Every row gives one point. Any point is a mix of the corners, with weights that add up to 1. It lies inside the corners' shape when no weight is negative. Say inside or outside, and name the corners with a negative weight.

Corners:
(1): [-24  62]
(2): [ 35 -26]
(3): [-15 -43]
Points:
[ 14 -44] => outside (1)
[ 7 14] => inside
[ 31 -23] => inside
[-10  -1] => inside
[ 25 -53] => outside (1)
[ 30 -21] => inside
[ 35 -17] => outside (3)
[-3 56] => outside (3)
[ 16 -28] => inside

Corners:
(1): [ -4 -49   3 -62]
(2): [ 16 -26  37 -42]
(3): [-29  36   5   3]
(4): [ 13   8 -11  39]
(5): [ 25 -28  52  56]
Points:
[13 -3 30 40] => outside (1)
[ 20 -63  49 -72] => outside (3, 4)
[  9 -22  18 -21] => inside
[ -5  18 -28  19] => outside (2, 5)
[-2  6 -5  0] => outside (5)
[  6 -42  32 -28] => outside (4)
[ 14 -24  34 -32] => inside

Corners:
(1): [ 46  26  41 -12  13  14 -36  10]
(2): [-121   41    8   21  -40   35    7   14]
(3): [ 35  28  53 -13  22  12  21   5]
(4): [ 46  24  54  -3  11 -30 -30   7]
(5): [-97 -44  10  23  18   9 -11   9]
(6): [ 38  -8 -17  60  19   4 -32   1]
(7): [ 15  -7 -20 -14  -9 -34 -23  26]
(8): [ 10 -50  48  28  -1  10 -11  13]
(9): [ 53  35  18  25   8  29 -39 -64]
Points:
[  9 -10  27  24   3   5 -18   6] => inside
[ 17  -7  23  11  17   3 -25   2] => outside (2)
[-33   7  -5  28   1   5 -26   1] => outside (3, 8)
[-27  -9  42  22  -4  -7 -27  22] => outside (3, 7, 9)
[ 10   7  29  17  13  12 -20   1] => outside (7)

Corners:
(1): [ 24  35  38 -21 -67 -18  22  41  -9  10  21]
(2): [ 23  48 -27 -32  54  43 -41 -46  34  33 -18]
(3): [ 81  -9 -40   5  23 -42 -19   0 -44  -4 -45]
(4): [ -9 -46 -13  28  -3 -35  -3  10  27 -17  48]
(5): [ 10 -15 -11  32   8   6 -77   6 -36  14  31]
(6): [-68  -8 -19 -17 -64  83  30  63 -10  13 -36]
(7): [ -6 -26  29  -8  -1  17  11  93 -39  23 -96]
(8): [  9 -34 -16  18 -60  16  -3  17 -16  52   3]
(9): [-53   8  13 -89   0  29   4  -8  33 -19 -23]
(10): [-35  45  11 -51 -18 -34  24  -9 -20  51   0]
(11): [ 30 -34   5  26   5  35  14  15 -39  -7  19]
(12): [-16  -3 -63 -84  34 -14 -11  13   0  32  -8]
Points:
[-15   0  -9 -31  -4 -14   2   3  -4   3  11] => outside (2, 7, 8)
[ 11   7 -14 -18 -10  11  -6  16 -23  21 -25] => outside (4)
[ 18 -13 -18  -3  13  -3 -20  -6  -5  23  -1] => outside (1, 6)
[-22 -12  -8 -16 -23  15   5  19   1  11  -4] => inside

Corners:
(1): [ 34  17  74   3  26 -32  -2  -8 -47  44 -36   2 -25  23]
(2): [-11  25 -42  64  -3  53 -20   2 -44  29 -26 -31  22 -21]
(3): [ 48 -27  66 -13   9  -6 -28 -12 -73   5 -49  53 -11  -9]
(4): [-17 -78  35 -47  25  55  -3 -75  -7  -4   0  30  -7  14]
(5): [ 41  49 -57  69 -10  44 -25 -19   2  42  17 -24  15 -28]
(6): [ 51   2  36  -8  41  -5  16   1 -47 -24 -38  14 -52   4]
(7): [  7  10 -12  12 -33  22 -39 -30 -15  19  -9 -43 -14 -54]
(8): [-25  17 -55  57   9  17 -14  28  21  73  19 -41  27 -46]
(9): [-22 -34  19   7  30  54  10   0   8  25  58 -46  46 -17]
(10): [-49  63 -50  19 -29  31 -30  36   2  43  46 -25  -5 -27]
(11): [-29 -47  58 -58  59  27  10 -75  -1 -19   2 -11  42 -31]
(12): [-11 -46 -19 -20   8  43  46  17  39  -1  24 -20  69   3]
(13): [-30 -65 -22 -20  26  -2  40 -31  -5 -34  46 -19  50 -10]
(14): [-29  24 -20  68 -13  13 -36   5  16   1   5 -29 -11 -34]
(15): [ 32 -23  51 -19  62  -3 -45 -35 -31 -24 -38 -15 -21  30]
Points:
[ -8 -11   4  -2   2  27   2 -12 -11   4  11 -10  15 -18] => outside (8, 15)
[  0  -9   4   2  15  14  -7 -10  -2   7   8 -14   5 -12] => outside (2)
[  6  -2   3  20  19  10  -3  13  -3  15  19 -21   9  -7] => outside (2, 4, 7, 11)
[ -3  -8  -3  10  17  21   0  -1  -6  25  12 -26  26 -22] => outside (4, 14)

Corners:
(1): [ 29 -30  19 -11  -6  11  -9  20 -14 -40 -69  -8  18 -14   2 -17  21 -30
 -60   0]
(2): [ 16   9  24  30 -15  -6 -12  29   7 -14  -4 -15   7   0 -22   4 -17 -15
   5  10]
(3): [-20  -2   6  33  12 -61  21 -11  33 -14   1 -11 -11 -43 -22  51 -10  22
 -58 -28]
(4): [-60  -5   7 -23  -4 -15 -21  -3  25 -15   5 -18 -31 -12  -9  -8  -5  -8
  17   3]
(5): [  8 -37   8 -14  -4   2 -26  15 -24  15 -15   8  19  -1  43 -23   2 -26
  10 -10]
(6): [-22  53   4 -25  39 -34 -32   1 -28 -14  42  -9 -10 -11  43 -14  49 -16
  44   4]
(7): [ 18 -19 -29   5  -8   0  55  10  -7  30 -81  -9  37  37   1 -13 -18 -11
  -6  12]
(8): [ -9  20  11  26 -10  -7 -18 -15  18  19 -46 -10  -1   5   8   3   6  64
  35  13]
(9): [  9  -8 -42  -3 -35  23  10 -34 -40 -19  -5 -19  27  44 -18 -16  18  31
   1   5]
(10): [ 25 -16  29 -13   5 -35  -2  11  15 -11   7  -9   0 -20 -30  17  -1  -7
  20 -17]
(11): [  34   15   13  -14   34    8  -40   32   -7  -14   22  -19 -109  -43
  -37  -25    4  -18   28  -15]
(12): [ 10  -7 -56  16  36 -43  11   4  -5 -19  19  11  -2 -28 -24 -20  -9 -11
  14  24]
(13): [ -2   2  11  -5  17   3 -16 -12  26 -20 -10 -43  17 -35 -15  12 -12 -14
   2 -16]
(14): [-121  -15  -12    4   23  -17   49    8   45  -30   -2   16   34  -55
  -15   47   12   -8  -33   -9]
(15): [ -3 -11 -75   6 -15 -17  44  -7  29 -23  25   6  13  28  71 -24  -8   5
   1  -2]
(16): [  7   3 -18  -9  48 -31 -26  15 -27 -26  40   8 -60  48   0 -32  -8  -7
  44 -12]
(17): [ 31  -4  -7  11 -23  -5 -14  22  51  -5   1  11   0  63 -23  -4 -23 -11
   4   3]
(18): [ 16  25   7 -22  17  -2  -2 -17 -24 -35  31  18   3 -10  23   3  -9  -2
   7  22]
(19): [-114   46   11   12   21  -62  -18  -39   36  -23   -4  -32   -8  -14
   81  100   58   -1   12  -24]
(20): [ -3 -31   5   2  26   1  -4  13 -10  22  17 -20  19 -18 -14 -13   7   3
  29  45]
(21): [ 27  -6 -83 -43 -11  22  39  21 -20 -37  26 -24  11 -16 -39   5   6  42
 -37   5]
Points:
[  9   7   2   2   8 -14 -17  10   5  -1   2 -18 -19  -1 -14   0   1   0
  20  -3] => outside (1, 14, 15, 18)
[ -9   0  -6   5  12 -19   0   2   6  -9   1  -8  -4 -15  -6   5   4   6
   1   3] => inside
[  2  -3  -3  -1   8  -7   0  10  -2 -14  -7 -11   6 -11 -10   4   5  -2
  -5   3] => outside (4, 15)
[  8  -9 -15  -5   3  -2   4   9  -3 -11   1  -5   4   3 -10 -12  -3   1
   3   6] => outside (19)
[ -8   3   3   7  12  -9  13  12   4 -10 -23 -31   7 -46 -38  25  17   8
 -13   0] => outside (4, 5, 15, 16, 17, 18)
[ 21   2 -19  -9 -12  -5  -3 -10  11 -27  13  -7  -9  -7   8   6  -2  13
  -8  -4] => outside (2, 6, 7, 14, 16, 20)

Corners:
(1): [-51  82 -62  36  26  13  -2 -40  52  11 -37  38 -38   2 -33 -39  29 -49
   9 -26]
(2): [ 17 -25  -9   1  27  36  52   6 -35   7  28   0  12   9  -9  32 -39   3
  25 -18]
(3): [ -1   1 -36  -9  13  24 -22  -9  20 -18  -9  25 -45 -28  23 -63  11 -20
  37  33]
(4): [ 58 -28  68  43 -24  19  18 -21   1  41 -56  19 -52  31  54  35   5  15
  31 -54]
(5): [ -4 -13  14 -24  18 -41 -44 -29 -46  -8  59  46  31 -18   8 -40 -37   7
  44  -4]
(6): [  1   2  22 -16  18  19 -23  43   1  28  13  -2  70   8   7  37 -38  -8
  -1 -28]
(7): [-29  34 -34 -40  38  23  37 -27 -24 -43   8  48 -22 -43 -20 -41  34  11
 -15  49]
(8): [-29  27  22   3   4  18  -3  28  -2 -29  27  -2  70  30  26 -38 -49 -14
  15  35]
(9): [-66  38 -77 -32  25 -37  43 -81  24 -42  20  37  16  -7   8   0  46   9
 -51  -9]
(10): [-15 -17  44 -35 -25  17 -11   8 -16  -4 -40 -10 -26  11  26  20   0  -6
  38 -34]
(11): [  7  -3  53 -31  41 -25 -37  29  43 -71  -8  16  55  45  36  35 -45  -7
  54  -8]
(12): [-20  29  -3  14  49   7 -61 -62   1 -35 -27  43 -15  35  41  -2  47 -29
  30  12]
(13): [ 55 -29  21  -8  57 -16 -37 -50 -35 -28 -42 -38 -24  62 -42   3  47 -31
  -1 -43]
(14): [ 27  42  11 -44 -68  50  59  -8 -23  -5  12 -13  -2 -48 -27  41 -22 -32
 -48  19]
(15): [-20  41  22  28 -39  61 -11  -7 -23 -33  65  28 -21   7  51 -32  11   8
 -24 -33]
(16): [ 38  35  54  -2  19  11  30 -14  26  14   1 -24  36  22  33  42   1  25
  47  17]
(17): [ 24 -33  62  28 -18  -8   2  52 -45   2  22 -28  10 -12 -66 -31  15 -40
  22  26]
(18): [-42  27 -13  51  -2  79 -25 -10  60  -6  24  13  28 -45 -16  36 -58  22
 -30 -23]
(19): [-10   8 -32 -14 -14  75 -25  30 -19   9   3  45   6  17 -58 -30  10 -32
  19  16]
(20): [ 20 -18  43 -35 -40 -24  52  43 -34  18  40  12 -31  45   8  50 -12  45
 -35  43]
(21): [ 68   1 -22  43  55  16 -16  43 -40 -61 -63  39  27  38  -9  60  10   4
  42  58]
Points:
[ -6   9   2   3  17   8   9 -11 -24 -11  15  14   0  18 -14  -3  11   4
   8  15] => outside (3, 4, 6, 11, 14)
[  2   2  11 -10   1   2   1  -2 -14  -5  15  21   2   9   2   2  -5   3
   8   6] => inside
[  4   8  21  -4  -8  23   5  -3 -11   7  11   2  -2   1  -6  -2  -7  -9
   5  -3] => outside (9, 11, 21)
[  3  -4   2 -10  16  -8   0  -5 -13  -7   5  19  -2  15  -2  -6  14   0
  15 -13] => outside (8, 12, 14, 18)

Corners:
(1): [ 19   7 -23 -30 -26  23  33 -61 -50  16  42  21  54 -34 -49   3 -29  20
  50  -9]
(2): [ -6  20  25 -10  19  21 -22 -20 -50 -42  -7 -19 -35  23   5 -10  25  43
  19 -25]
(3): [-47 -42   0 -22 -23  29  11 -13  45  -7 -52 -58 -45 -20  44 -24   3 -28
 -43 -86]
(4): [  8 -19 -12  39 -17  -2  24 -39  -3  31  -3  23   8 -19 -19 -68 -11  22
 -19  26]
(5): [-61  38  30   2  46 -18  52   1 -18 -50 -13  17 -35  65  25  -8  78   2
  29 -36]
(6): [  2 -31 -16   4  28  25  19  20 -11 -21 -42  39 -10  20  21   4  22  -4
  -3 -18]
(7): [ 43  21 -35  -1  21 -39  20 -51 -13  37   4 -13  63 -31   2 -13 -36  -4
   9   5]
(8): [ -9  39 -24 -57   0 -21  -5  -5  -7 -28 -29  30  -8  31 -26   3  26   9
   4 -28]
(9): [ 34  35  29 -37  14  52  14 -20  -8 -12 -27  38  -9  24   9 -20  38   9
  28 -15]
(10): [ -66  -67   41   -5   21   13  -14   -5  -38   24  -48  -61  -19    6
    0  -20  -37  -54 -121  -72]
(11): [-23 -57  -5 -23  45  30   3 -17 -22  17   0 -51 -76  16  -6 -27 -33 -53
 -49 -66]
(12): [-30 -22  34 -18  41  -4   6   8 -11 -32  -4  36 -10  73   4  -4  18  22
   2 -16]
(13): [ 52  24 -38  16 -22 -13 -30 -69 -55  22  68  45  13 -83 -28 -18 -62  -9
  11 -68]
(14): [ 17  -5 -20 -10 -12 -17 -22 -34 -34 112  51  10  35 -44 -12   2 -31 -18
   9  41]
(15): [-19 -35  16 -34  19  14  31   4 -10 -32   0 -38 -13   7   7  -1  12 -57
 -66  -3]
(16): [ 33 -26  24  41 -24 -34  25  -5   2  59  20  -8  14   2 -11 -25 -33 -19
  10  53]
(17): [ 44  30 -40  23 -14  17 -16 -89  -9  40  13  30  57  -6 -17  23 -46 -15
  39  42]
(18): [-45  -3  27  14  38  68  20  37  23 -64 -44  15 -45  50  42 -60  13 -10
  36  53]
(19): [ 20 -17 -47  25 -13 -25  11  12   1  31  19  15  48  31  42 -49   0 -17
 -11  19]
(20): [  6  21  14  33  37  30  -6   9  -6 -38  12  25   5  17 -40  15  30  25
  12 -16]
(21): [-16  52  23  11  36  54  54  25   3 -48  -7  33 -43  75  50  -3   5  40
  11  41]
Points:
[-21 -35  -2   4   7  40  -2  -7 -15   7   1  -9  -5   7   6 -17 -17  -8
 -18   3] => outside (5, 7, 8, 9, 13, 16)
[  6  -8  -8  -9   7  11   2 -10 -12   4  -2   2   3   9   6 -10 -10 -11
  -7 -10] => outside (4, 5)
[-10  -7   7  -9  13  16  17  -8  -6  -2 -12  -3  -9  19   6 -15   5  -7
  -3  -7] => outside (13)
[ -2  -6  -4  -9   5   5   6 -20 -15  16   1   2  -5   1   6 -16 -10 -10
  -5 -10] => outside (20)
[ -1  -4  -9   2   6   2   6 -19 -15  11   7   5   5   3   0 -13 -12  -7
  -3  -2] => outside (9)
[ -4 -10   0  -5   6   7   9 -17 -12   7  -2   1  -7   5   7 -18 -10 -13
  -8 -14] => outside (20)
[ 10   4   7  -5   6  18  12 -19 -10   3  -7  14  -5   7   1 -22   4   0
   3  -9] => inside
[ -4  -1   4  -3  12  13  11 -20 -15   0  -5  -2 -10   3  -6 -11  -4  -9
  -6 -10] => outside (12, 19)

Corners:
(1): [-22 -15 -52 -79 -24 -71 -36 -31 -11 -36   0 -50  98   8  11  67  16 -18
 -39  11]
(2): [ 10  32  22  61  15  19   4 -35  29 -56  17 -32 -24  30  55  11  12 -39
 -42   7]
(3): [-16  16  -6  19 -52  -8 -21   8 -23 -52 -22  71 -60   2 -29  33  39 -41
  -4  -9]
(4): [-60 -14   4  14  10  39  31  66  37   1 -11 -10   2 -37  32  -5  24 -17
  16 -45]
(5): [-42  28 -51  13 -37  43  20 -18  30  15  26  46  -7   3  10 -24  43 -32
 -65  62]
(6): [ 25 -50  -9  13  89 -77  -2  19   7 -16  -9 -36  38  67  23  80  44  25
  24 -66]
(7): [ 53 -47 -20 -19  54 -61  -9  16  35   1  -8   1 -45   0  30  24  15  18
  60   3]
(8): [-54 -41  53  -4  14  -2 -56  57 -24 -36  65 -10 -15  11   6  43  13 -44
  83 -54]
(9): [-34  -2   9  17 -23 -61   4 -16 -43   0  25 -23  33 -49  67  -2  -7 -26
 -33   6]
(10): [ 37  -2   9 -46  23  18 -95  12   4   8   9   2 -50  44   1  82  -7  25
  -7 -17]
(11): [ 37   5 -69 -21   6 -22  -2 -25  49  31  11 -43  30  29 -27 -82  -7 -12
   6 -40]
(12): [  8   4  22 -50  27  57  32 -30  44  14  37 -36  19 -10   2  -4 -15 -35
 -14 -23]
(13): [  1  43  -3  60   1  40  30  26  50 -12  24 -32 -64  -5 -31 -10 -20  35
  33  31]
(14): [-25  26 -83 -25  -9  64 -11 -41  34   8   4   7  60 -23  10  16 -22 -44
 -33 -16]
(15): [-44   8 -43   8   1  25  69   3   7  -5  18 -38 -47  -4  29  -8  25  -4
  22 -49]
(16): [-98  51 -21   1  10  25   2 -96 -20  -4  -3 -43  47  47   6  -3   5  36
  -3  67]
(17): [ 42  -1   3 -23   3 -38 -69 -30  20  55  13 -74  28 -25 -10  32  55 -26
  -1 -62]
(18): [-86  19  17  23   8 -84 -17  28  20 -28  21  21  -7 -19  43  20   3 -14
  50 -45]
(19): [-23  84 -34   5 -34  38  68  48  -2   1  -4  66  -8 -52  76 -34  23 -28
 -17  84]
(20): [ -1 -15  33  -9 -52 -42 -33 -22  17  -5  30 -27  33  13  19  41  18  19
  46 -10]
(21): [-32  14 -15 -23  12  35  10  40  19 -34  49 -33  56 -66  15  24  35  80
  13 -21]
Points:
[-21  19 -28  -3  16  21  25   6  33  -2  17 -21  13 -11  15  -8  13  -5
   7  -2] => outside (3, 9, 10, 20)
[-15  -2 -10  -5   5   1 -16  -7  20  -7  20 -24   3   9   3  23  16  -4
  13 -22] => outside (9, 19)
[-19   9  -6  -3   1 -10  -9   2   4  -5  15 -10  -1  -6  26  18   9  -4
   2  -8] => inside
[ -7   9 -20  -1   3 -16  -7 -17  13  -3  10 -10   6  13  16   8  10 -16
   2  -3] => outside (4, 21)
[  1  11  -3   6   7   6  -3  15  24  -6  14  -6 -18 -18  23  25  17   6
   2 -17] => outside (1, 8, 11, 16)
[-23  20 -17  -2  -2  30  -1  -4  13  -5  16 -12  -3  -8  10   3   7 -12
   0   8] => outside (6, 18, 20)
[-19   4 -13 -14  -1   2  -2   4  15   1  14  -9  12  -7  13  12  13  -9
   6  -9] => outside (2)
[ -9   3  -1  -6   4 -14  -8   2  12  -6  17 -16   1  -1  12  14  18  -9
  10 -15] => outside (14)
[ -2   4  13  15  10  -3  -7  22  22  -9  20  -3 -13 -16  23  26  16  -5
  14 -15] => outside (1, 11, 15, 16)

Corners:
(1): [ 45 -23 -55 -21  62 -16  26 -36  10  67  -4  26  45 -23  63 -25 -30  23
   2 -28]
(2): [-15  18 -50  42  11  70  19  34 -17  54 -33  54  -4  17   9  46  45  33
  18 -37]
(3): [ 64  20 -62 -72  52 -25 -25  67 -40  24 -10 -60 -31 -49 -18  12 -50  32
 -10 -12]
(4): [-14  10 -33  16  42  11  22  25 -54   2  25  42   6   4  60 -14  43   9
  -8  12]
(5): [ 30  50 -56 -76 -20   4  21 -35  11  42 -34 -88 -49 -53 -34 -37  25 -53
 -16 -20]
(6): [  -1   42  -44  -54  -66    9   37  -37  -20   11  -21 -110  -10  -51
  -49  -56  -24    8   48  -19]
(7): [ 41 -91   4 -20  26  28  19 -16  27 -31 -20 -16 -17  26   7  11  26 -27
  17  63]
(8): [ 51  30 -32 -30 -53  42  10  26  32  35  13 -19 -28   4 -28 -55  41 -44
  12  35]
(9): [ -7   8 -45  26  71 -13  20 -13   5  16 -52  60  43 -55  17 -55  -9  48
 -29 -72]
(10): [-17 -16  60 -61   0  51  77  10 -16 -20  38  24  33  42   7  29  48  37
 -36  -7]
(11): [  2  50  30 -33  10  52   7  -6   7  46   8  15  45 -21  35  30  -5  31
 -22  33]
(12): [ -1  -7 -68   3  32  41  50  22 -52  55  33  29 -35 -28  -3  14 -13  66
  73 -17]
(13): [ 53   2  55  13 -57  -9  -1  60  19   1  -6 -36  -7   0 -64  42  47  31
 -25  18]
(14): [ -2   7   1 -78 -51 -25 -19  14 -28  31 -43 -32 -10 -28 -24 -25  39   5
  43 -20]
(15): [-16  -2  33 -57 -78  -5 -14 -32  31 -30  -6 -28 -31  45 -22 -25  31  -3
  10  65]
(16): [ 25  12 -12  11 -26 -29  16  40  19  26 -13 -35 -55 -31  -4  22   9 -36
  38   7]
(17): [ 26 -55 -51  48  59  41  69 -32  13   6 -18  72  35  40 -40  25  11  -3
   8  35]
(18): [ 56  -1  17  16  47 -40  50  36 -26  68 -25  21  10 -11  34 -43 -10  -8
 -26 -15]
(19): [-46 -85   8 -17  10  70   9 -21  -8 -23   6  -8  32  39 -60   6  10   4
  23  29]
(20): [ 59  43  49  30  11   7  11 -20  11 -11  42  64 -28  61  62  47  56  24
   9 -42]
(21): [ 49   8  36 -27 -30  45   4  23 -24  22  29  42   9  15   0  28  -8  31
 -47  29]
Points:
[ 16  -2  -7 -14  -6  13  21   8  -4  17   1   1 -12   0  -6   4  12  10
  10  10] => inside
[  9   4 -13 -21  -6  14  21   9  -7  26  -8  -3   2  -8 -14  -4  11  11
   2   2] => outside (7, 20)
[ 19   9  -5 -14  24  28  17   4   2  27   4  22   8   0  23  10   5  10
  -8  16] => outside (6, 13, 14)
[ 17   5  -9 -10  22   4  21  13 -17  31  -9  20   7  -7   8   4   8  22
  -7 -14] => outside (6, 7, 8)
[ 16   5 -20   0 -17  21  11  -3   2   5  -9   0 -21  -2 -18  -5  30   3
  14  -2] => outside (1, 3, 10, 11, 18)
[ 22   1  -6 -13   0  21  19  11  -6  19   1   5  -5   3  -3   4  17  11
   3   2] => inside
[ 21   0  -8 -20  -8  11  11  15  -7  13   0  -7 -17  -1  -5  -7  18   6
   8  -3] => outside (11, 17)
[ 21  -2  13 -14  17 -10  15  15 -18  15  -1   8   9 -14  20  -7  -2  26
 -11  -6] => outside (2, 5, 8, 17)
[  9   4 -20  -8  19  21  15  -2 -10  25  -3  20   8  -3  17  -3   1  16
  10  10] => outside (5, 10, 13)
